Rows are points. Before rounding, the points of a table are all equally far from one centre. They may lie mostly on one side of it. Write the centre, to within rounding.

Points (6 x 2):
[[ 2.1 16.0]
 [13.6 24.0]
 [38.2  2.5]
 [20.5 24.6]
 [33.3 -8.4]
 [-1.3  3.7]]
Centre: [18.5  4.8]

Points:
[[ -1.6 -16.3 -13.3  21.3]
 [  3.2  24.9  14.9   5.7]
 [-22.5  27.6   9.7  18.3]
 [  3.0  11.0  17.7  34.2]
 [-17.1  27.5   9.8  20.1]
 [ 11.1  -2.4  44.4   4.4]
 [ -7.2 -15.0  -1.8 -24.2]
 [-45.8  15.7  10.8  14.7]]
Centre: [-17.0  -8.1  18.2   6.9]

Points:
[[ 26.1 -13.7   9.1 -23.3  -2.1   6.3 -21.6 -15.7]
 [ 13.8  11.2  -3.2 -19.1   7.7  30.1 -14.1 -11.0]
 [ 57.2  -2.6 -20.6  10.8 -13.7  -2.2   3.5  -7.1]
 [ 55.8 -24.3   9.8  -0.1  -5.3   6.4  -2.4 -10.1]
 [ 29.1  -7.3 -16.9  -4.8  16.6  43.0  19.9  -8.3]
 [ 35.2  10.6 -11.3   9.5   4.3  -5.4  10.0  22.3]
 [ 60.7   1.6  -7.1   0.0 -11.2  22.3   6.2   2.4]
 [ 53.6   2.7  -3.6  13.9  -2.3   1.4  15.5 -15.4]
 [ 25.6  22.2  14.9   0.3  -3.5  11.6  -2.6  -1.5]
 [ 29.4   6.6 -23.7 -25.9  -0.3  26.7 -14.0   5.2]
 [ 37.6  -6.5 -12.0   3.4 -23.1  11.9   3.8 -36.4]
 [ 24.0  -2.5  20.7  12.1  11.6  31.7   7.9  -4.3]
 [ 27.6 -29.9  13.3 -15.3   4.5  17.0   8.9 -23.0]
 [ 56.0  -0.9 -10.8 -16.4   2.7  12.7 -11.8 -12.8]
 [  8.9 -28.5   8.0  -9.6  16.8  -3.6   1.9 -13.5]]
Centre: [ 23.7 -10.6 -10.6   1.5  -2.3  12.9   1.5  -3.3]

Points:
[[ -3.9 -21.9 -22.1  39.8  17.1  18.0   7.3   8.2   0.8 -34.8   3.1]
 [ -8.2 -21.0 -24.1 -11.5  15.3  24.7  20.7   9.6  -4.5 -25.8 -11.8]
 [ -4.4  17.4 -32.4  24.6   8.4   7.4   7.9  13.2 -10.5 -40.6  -3.1]
 [ -5.0 -12.7 -27.0  -1.0  17.4  27.3  27.5   4.1  18.9 -28.8   4.1]
 [  4.6 -17.8 -12.8  19.4  44.5   9.3   1.1   4.6  -3.8  -7.8 -16.1]
 [  1.4 -35.3 -20.9  18.8  19.1   3.5   5.5   8.3   4.6  -8.5 -15.5]
 [-10.9 -21.8 -31.4  27.4  12.5  19.9  16.3  21.4  14.0 -31.4 -18.5]
 [-14.1 -17.1 -26.6  33.1  35.6  -2.6   2.6 -11.3   3.6 -29.0 -15.7]
 [-14.6 -21.2 -23.6  24.8  33.5  18.5  27.4  -1.1   7.3 -18.9  -4.7]
 [  1.3 -22.3 -27.9   1.0  30.4  12.5  13.5   4.9   4.3 -50.3  10.8]
 [  3.9  -8.4 -18.9   4.6  -8.2  20.8  14.8   9.3  -8.1 -41.4  -1.8]
 [ -8.0 -22.6 -18.6  14.0  29.6  21.6   6.9  -5.6  -5.4 -13.4   5.9]
 [ -0.8  -4.9  -3.9  18.5  28.8  -7.7  13.9 -31.3   0.1 -31.4   0.6]
 [ -2.4   3.3 -27.9   9.6   6.7  26.6  23.7   3.3  -2.9 -31.5 -11.3]
 [-31.5  -5.3   6.1  37.0  -1.4  -1.5  23.1  -8.2   0.0 -47.4 -13.2]
 [ -1.5  -2.6 -32.6  13.6  22.4  14.6   3.6  -0.6   3.4 -58.2 -11.2]
 [ -3.3   1.2 -30.4  24.2  11.2  20.8   4.4  -4.2   1.0 -44.6 -11.0]]
Centre: [-15.2  -2.6   2.2   8.2  20.0  -2.8   7.3  14.5  10.7 -31.8  -5.9]
